Rows are points. Each copy is the shape, with its points in the same order, turned, moved and blurred by noise. Is it also mirrored, or only turned?

Shape (8 x 3):
[[-0.06 -0.38  0.13]
 [ 0.11  0.45  0.60]
 [ 0.33 -0.71  0.32]
 [-0.15 -0.33  0.49]
 [-0.23  0.52 -0.81]
 [ 0.22  0.42  0.28]
 [-0.40  0.54 -0.71]
 [-0.06 -0.13  0.25]]
Copy 1 (8 x 3):
[[-0.13 -0.10  0.48]
 [-0.40  0.64  0.02]
 [ 0.26  0.06  0.71]
 [-0.23  0.15  0.59]
 [-0.34 -0.44 -0.77]
 [-0.25  0.56 -0.15]
 [-0.54 -0.46 -0.79]
 [-0.25  0.10  0.28]]
Copy 1 is: only turned
Copy 2 (8 x 3):
[[ 0.04 -0.23  0.36]
 [-0.24 -0.68 -0.51]
 [ 0.30 -0.65  0.58]
 [-0.40 -0.57  0.41]
 [ 0.43  0.40 -0.69]
 [ 0.05 -0.48 -0.42]
 [ 0.17  0.51 -0.53]
 [-0.01 -0.42  0.15]]
Copy 2 is: mirrored
